Each wall is flat, endless, passes through zero and stands at right angles to its row. A trip goes straight from one point to another. Which walls does it cross, in order?

Walls:
(1): [0.53 0.37]
(2): [-0.32  0.03]
(3): [0.34 0.02]
(4): [0.31 0.64]
(5): [-0.15 -0.02]
(6): [-0.53  0.24]
Trips:
[-0.53  0.09] to [0.10 0.55] -> 4, 1, 5, 3, 2
[0.16 0.50] to [-0.25  0.16] -> 2, 3, 5, 1
[0.39 0.72] to [ 0.34 -0.22] -> 4
[-0.57  0.43] to [-0.69  0.00] -> 4
[ 0.35 -0.56] to [0.40 0.08] -> 1, 4
[-0.26 -0.48] to [-0.04 -0.04] -> none
[-0.41  0.56] to [ 0.33 -0.07] -> 1, 5, 3, 2, 6

Walls:
(1): [-0.05  0.48  0.14 -0.35  0.24 -0.03 -0.09  0.21 -0.37]
(2): [ 0.14 -0.01  0.47 -0.07  0.30  0.09  0.31  0.46  0.05]
(3): [-1.22  0.21 -0.49 -0.06  0.24 -0.33  0.29 -0.19  0.20]
(4): [-0.03 -0.17  0.37 -0.13 -0.51  0.34  0.47  0.78  0.12]
(5): [ 0.18 -0.18 -0.05 -0.19 -0.14 -0.30  0.47 -0.44  0.12]
(6): [ 0.53 -0.33  0.42  0.33  0.06  0.17 -0.03 -0.22  0.56]
(7): [ 0.05 -0.12 -0.43  0.25  0.67  0.24  0.14  0.09  0.62]
Trips:
[-0.29 -0.67 -0.10  0.36 -0.09  0.64 -0.20 -0.05  0.40] to [-0.03  0.27 -0.41  0.03  0.26 -0.17 -0.19  0.11 -0.32] -> 4, 6, 1
[-0.02  0.17 -0.52 -0.07 -0.05 -0.06 -0.10 -0.48  0.18] to [-0.31  0.20 -0.26 -0.29 -0.55 -0.23 -0.21 -0.39 -0.08] -> 7, 1
[ 0.33 -0.19 -0.23  0.39  0.15  0.44 -0.72 -0.66 -0.51] to [ 0.29  0.41  0.38  0.00  0.71 -0.04  0.51 -0.32 -0.36] -> 1, 7, 5, 2
[-0.93 -0.12  0.12  0.22 -0.29 -0.25 -0.11  0.17 -0.14] to [-0.03  0.28 -0.55 -0.47 -0.03  0.00 -0.07 -0.14 -0.30] -> 1, 4, 5
[ 0.21 -0.06  0.54 -0.39  0.11  0.17  0.03 -0.63  0.09] to [-0.56  0.01 -0.74 -0.54  0.00 -0.46 -0.27  0.26 -0.10] -> 2, 3, 6, 5

Walls:
(1): [ 0.55 -0.43 -0.54  0.06 -0.11  0.27 -0.17 -0.32  0.33  0.32 -0.41  0.35
 -0.24  0.36 -0.03 -0.02  0.22 -0.55 -0.36  0.29 -0.24  0.99  0.19 -0.35]
(2): [-0.20  0.20 -0.36  0.22 -0.07  0.21 -0.08  0.03 -0.51 -0.14  0.05  0.16
  0.00  0.05  0.06 -0.29  0.21 -0.17  0.14 -0.58 -0.44  0.81  0.18  0.09]
(3): [ 0.35 -0.02  0.07  0.65  0.03 -0.26 -0.27  0.04  0.20 -0.18 -0.14  0.38
  0.16 -0.57 -0.10  0.27 -0.51  0.34  0.29 -0.30 -0.14  0.18 -0.21  0.50]
(4): [ 0.00 -0.03 -0.07 -0.11 -0.29 -0.08 -0.47  0.26  0.33  0.08 -0.48 -0.13
 -0.12  0.45  0.30 -0.22  0.81 -0.50  0.31 -0.03 -0.21 -0.14  0.13 -0.41]
(5): [-0.02 -0.09 -0.15 -0.51 -0.32  0.56  0.01 -0.26  0.18  0.08 -0.20  0.32
  0.19 -0.27  0.76  0.11  0.44  0.27  0.27  0.36 -0.23  0.09 -0.24 -0.05]
(6): [-0.18 -0.25 -0.21 -0.37  0.11  0.35 -0.21  0.84  0.10  0.10  0.28 -0.02
 -0.27  0.59 -0.31  0.36  0.05  0.68 -0.42 -0.14  1.16  0.06  0.51 -0.27]
(7): [ 0.20 -0.47 -0.26  0.15 -0.43  0.05 -0.20  0.79  0.75  0.12  0.04 -0.44
  0.26  0.14 -0.32 -0.28 -0.11  0.37 -0.46 -0.32 -0.39 -0.13  0.65  0.42]
(8): [ 0.68  0.00  0.38  0.50  0.35 -0.57  0.24  0.42  0.56 -0.04 -0.52 -0.15
 -0.44 -0.45  0.22  0.42  0.31 -0.28  0.82 -0.33 -0.24 -0.67  0.02 -0.11]
Trips:
[-0.18  0.01  0.28 -0.03 -0.19 -0.13  0.25 -0.41  0.03  0.36  0.10 -0.12
 -0.20  0.12  0.85  0.17 -0.68  0.42 -0.20  0.26  0.21  0.01  0.05 -0.18] to [-0.23 -0.28  0.40  0.44 -0.46  0.08  0.02 -0.18 -0.32 -0.04 -0.32  0.02
 -0.31  0.15  0.12  0.15  0.18 -0.45 -0.08 -0.24  0.15  0.04  0.01 -0.41] -> 1, 6, 4, 8, 2, 5
[ 0.01 -0.10 -0.35  0.01 -0.52 -0.32  0.06  0.21  0.32 -0.26 -0.73 -0.77
  0.23  0.34 -0.19  0.41  0.36  0.45  0.33  0.30  0.57 -0.10 -0.36  0.03] to [-0.46 -0.15  0.38 -0.73 -0.38 -0.14 -0.19 -0.46 -0.16 -0.17 -0.15  0.07
 -0.11 -0.03 -0.14  0.15 -0.03  0.23  0.47 -0.42 -0.20 -0.02 -0.48 -0.28] -> 7, 6, 8, 2
[-0.16  0.14 -0.02 -0.27  0.31  0.10 -0.21 -0.02  0.32 -0.11 -0.30  0.46
 -0.37  0.10  0.25 -0.35  0.13 -0.73 -0.60 -0.66 -0.13  0.17 -0.71  0.51] to [-0.17  0.47  0.32  0.38 -0.15  0.15 -0.32 -0.04 -0.08 -0.51  0.02  0.13
 -0.70 -0.21  0.09 -0.31  0.06  0.22  0.01 -0.33  0.23 -0.18  0.22 -0.32] -> 5, 8, 1, 6
[-0.39  0.23 -0.09  0.26 -0.08 -0.58  0.13  0.46 -0.35  0.05 -0.32 -0.15
 -0.14 -0.19  0.18 -0.04 -0.11 -0.04  0.42 -0.50  0.31  0.34  0.39  0.18] to [ 0.67 -0.44 -0.15 -0.15 -0.18  0.59 -0.23 -0.08 -0.26 -0.46  0.48  0.22
  0.19  0.28 -0.39  0.15 -0.23  0.38 -0.09 -0.04 -0.68  0.01  0.17 -0.30] -> 4, 8, 1, 5

Walls:
(1): [ 0.53  0.05  0.06  0.01  0.12 -0.24  0.25 -0.15  0.22 -0.20 -0.18 -0.63
 -0.12  0.06 -0.22  0.17  0.24 -0.31 -0.01 -0.03  0.00 -0.01 -0.29  0.26
 -0.48  0.67  0.37 -0.42 -0.15 -0.34 -0.24  0.07 -0.14  0.03 -0.10 -0.14
 -0.32  0.45 -0.17 -0.20 -0.36 -0.32 -0.38 -0.31 -0.13  0.11  0.14 -0.01]
(2): [ 0.17  0.23 -0.01  0.02 -0.18  0.08  0.30  0.19 -0.21  0.51  0.20  0.38
  0.33  0.57  0.67 -0.16  0.01 -0.18  0.06  0.02  0.14 -0.93  0.05 -0.64
 -0.16  0.34 -0.36  0.09 -0.31  0.02 -0.11 -0.21  0.53  0.07 -0.35 -0.29
 -0.49 -0.12  0.14 -0.14  0.07  0.34 -0.27 -0.04 -0.16 -0.20 -0.11 -0.46]
(3): [ 0.09  0.02  0.30  0.02  0.36  0.19  0.35 -0.16 -0.14 -0.37 -0.46 -0.16
 -0.37 -0.02 -0.05 -0.37 -0.20 -0.15  0.19 -0.29 -0.15 -0.41 -0.14 -0.58
 -0.54 -0.31  0.08 -0.30  0.16  0.15  0.11 -0.16  0.01  0.34 -0.29 -0.42
 -0.35  0.49 -0.18  0.20  0.70  0.11 -0.03  0.08  0.36 -0.70  0.25 -0.29]
(4): [-0.57  0.09 -0.80 -0.38  1.12  0.14  0.51 -0.47 -0.47 -0.16 -0.13 -0.26
 -0.20 -0.17 -0.13 -0.04  0.34  0.24  0.07  0.34  0.39 -0.56  0.28 -0.16
  0.31  0.34 -0.02 -0.15 -0.28 -0.32 -0.30  0.04  0.06  0.02 -0.18  0.44
 -0.26 -0.50  0.11  0.32 -0.38 -0.09  0.51 -0.58 -0.10  0.36 -0.92 -0.02]
(5): [ 0.24  0.24 -0.45 -0.15 -0.04 -0.57  0.05 -0.05 -0.15  0.29  0.06  0.26
  0.05  0.15  0.07  0.36  0.15 -0.03 -0.13  0.01 -0.23 -0.26 -0.51 -0.19
  0.11  0.30  0.00 -0.12 -0.04  0.53 -0.27 -0.87 -0.03  0.43  0.07 -0.08
  0.42  0.66 -0.12 -0.39 -0.05 -0.27 -0.05 -0.57  0.25 -0.05 -0.60 -0.18]
(6): [ 0.35 -0.18 -0.33  0.09  0.28 -0.36  0.04  0.10  0.39 -0.44  0.29  0.59
  0.55  0.33 -0.02 -0.12  0.41 -0.11 -0.23 -0.06  0.14  0.16  0.37  0.07
  0.28  0.05 -0.07 -0.49  0.35  0.11 -0.21 -0.48 -0.02  0.53  0.31 -0.89
  0.26 -0.18  0.13  0.07 -0.23  0.31  0.07  0.07  0.08  0.41  0.02 -0.10]
(7): [ 0.17 -0.18 -0.36 -0.21  0.03  0.21  0.49  0.03 -0.05 -0.16 -0.30 -0.16
  0.11 -0.17 -0.37  0.12  0.31 -0.31  0.04  0.38  0.51 -0.45 -0.20 -0.32
  0.48  0.14 -0.02 -0.46 -0.39 -0.05 -0.35 -0.78  0.37  0.29 -0.77 -0.38
 -0.17 -0.04  0.36  0.26  0.47  0.81 -0.30  0.10 -0.29 -0.72  0.02  0.15]
(8): [-0.25 -0.19 -0.42 -0.24 -0.07  0.22  0.08 -0.58 -0.57 -0.21  0.04  0.25
  0.19  0.28 -0.04  0.45  0.57 -0.21 -0.39  0.27  0.17  0.15  0.20 -0.51
  1.05 -0.34  0.12  0.20 -0.07  0.17 -0.26 -0.13 -0.64 -0.04 -0.38 -0.34
  0.27 -0.84  0.61  0.08 -0.12 -0.31  0.17 -0.59  0.31  0.33 -0.39 -0.42]
Trips:
[ 0.32 -0.29  0.18  0.21  0.19  0.09  0.06 -0.66 -0.13  0.60  0.21  0.67
 -0.53  0.66 -0.15 -0.20  0.18  0.18 -0.45  0.43 -0.30 -0.24 -0.84  0.08
 -0.09  0.30 -0.82  0.03 -0.27 -0.10 -0.32 -0.06 -0.18  0.63 -0.26 -0.25
  0.06  0.40  0.88  0.67 -0.07 -0.27 -0.69  0.01  0.52 -0.11  0.64 -0.32] to [-0.16  0.55  0.09 -0.11 -0.28  0.26  0.04 -0.54 -0.35  0.20 -0.12  0.06
 -0.20  0.10 -0.03  0.31  0.09 -0.25  0.27 -0.34  0.41  0.02 -0.14 -0.12
  0.11  0.21 -0.10 -0.64  0.13 -0.56 -0.31  0.31  0.17 -0.04  0.73  0.37
  0.02 -0.02 -0.16 -0.36 -0.28  0.41 -0.02 -0.21 -0.14 -0.93  0.01  0.33] -> 6, 8, 4, 5
[-0.03 -0.29 -0.71  0.05 -0.14  0.21  0.07 -0.39  0.12 -0.03 -0.11 -0.28
 -0.18 -0.26  0.15  0.50  0.41 -0.14 -0.01 -0.31  0.08 -1.40  0.06  0.63
  0.33  0.11 -0.04  0.02 -0.44  0.46 -0.13  0.15 -0.38 -0.06 -0.25  0.25
 -0.16  0.43  0.07 -1.25 -0.28 -0.55  0.32  0.22  0.17 -0.62 -0.03  0.02] to [-0.17 -0.08  0.20 -0.31 -0.13  0.38  0.01  0.17  0.49  0.32  0.13  0.10
 -0.50  0.13  0.08  0.08 -0.02 -0.06  0.15 -0.23  0.45 -0.39 -0.29  0.11
 -0.09  0.38  0.42 -0.34 -0.20  0.70 -0.45  0.10 -0.37  0.25  0.07 -0.46
 -0.04 -0.12  0.47 -0.10 -0.91  0.20  0.05 -0.65  0.08 -0.04  0.03 -0.14] -> 6
[-0.43 -0.13 -0.02  0.11 -0.25 -0.12  0.21 -0.11 -0.73  0.25 -0.17  0.22
  0.54 -0.22  0.18 -0.42  0.16 -0.06  0.39  0.53  0.57 -0.46 -0.09  0.05
 -0.29  0.53 -0.44  0.43  0.25  0.46  0.25  0.09  0.39 -0.26  0.21  0.21
 -0.16 -0.39  0.30  0.02  0.45  0.08 -0.42  0.32  0.01 -0.19 -0.02  0.29] to [-0.46  0.47 -0.58 -0.52  0.16  0.13  0.26 -0.09 -0.39 -0.91 -0.42  0.19
 -0.50  0.11 -0.65  0.01  0.16 -0.47 -0.77  0.19 -0.13  0.16  0.11  0.17
 -0.37 -0.38  0.52 -0.30  0.14 -0.19  0.73 -0.15  0.47  0.11 -0.35  0.16
  0.22  0.07 -0.36  0.34  0.23 -0.35  0.17 -0.13  0.38  0.10  0.20  0.60] -> 3, 8, 2, 1
[-0.53 -0.16  0.08  0.06 -0.26 -0.29 -0.29 -0.27  0.35  0.34  0.42  0.16
  0.02 -0.62 -0.08 -0.19 -0.48  0.16 -0.08  0.15 -0.22  0.03  0.39  0.06
  0.18  0.63  0.02 -0.33 -0.76  0.73  0.13  0.08  0.26  0.19  0.20 -0.35
  0.26  0.83 -0.04 -0.45 -0.05  0.00 -0.31 -0.59  0.11 -0.10 -0.47 -0.15] to [ 0.15 -1.29 -0.10 -0.41 -0.11 -0.19  0.18  0.05 -0.43 -0.44 -0.04  0.12
 -0.19  0.24 -0.16  0.18  0.55 -0.16  0.28  0.27  0.47  0.26 -0.28 -0.03
  0.38  0.13 -0.01 -0.22 -0.16  0.32  0.02 -0.01 -0.68 -0.50  0.12 -0.15
 -0.46 -0.18 -0.22  0.15  0.06 -0.23  0.31  0.48  0.48  0.50  0.26 -0.09] -> 2, 8, 4, 7, 5
[-0.40 -0.30  0.62 -0.14 -0.40  0.23 -0.14 -0.59  0.12  0.24 -0.59 -0.26
  0.37  0.29 -0.56  0.01 -0.22  0.21  0.05  0.09 -0.19  0.35 -0.15  0.38
  0.10  0.96 -0.22 -0.23 -0.19  0.49 -0.58 -0.27  0.52  0.02  0.20  0.27
 -0.28 -0.47 -0.09  0.20 -0.23  0.30 -0.14  0.09 -0.07  0.25  0.02 -0.14] to [ 0.17  0.14 -0.29 -0.20 -0.02  0.02 -0.49  0.02 -0.19 -0.01 -0.22  0.16
  0.05 -0.64 -0.18  0.03  0.12 -0.19  0.16  0.30  0.10 -0.18  0.10  0.11
  0.47  0.00 -0.01  0.23 -0.49 -0.33  0.75 -0.03 -0.01  0.44  0.17 -0.21
 -0.16 -0.15  0.14  0.13 -0.01 -0.41  0.46 -0.26 -0.50 -0.55  0.54  0.75] -> 1, 8
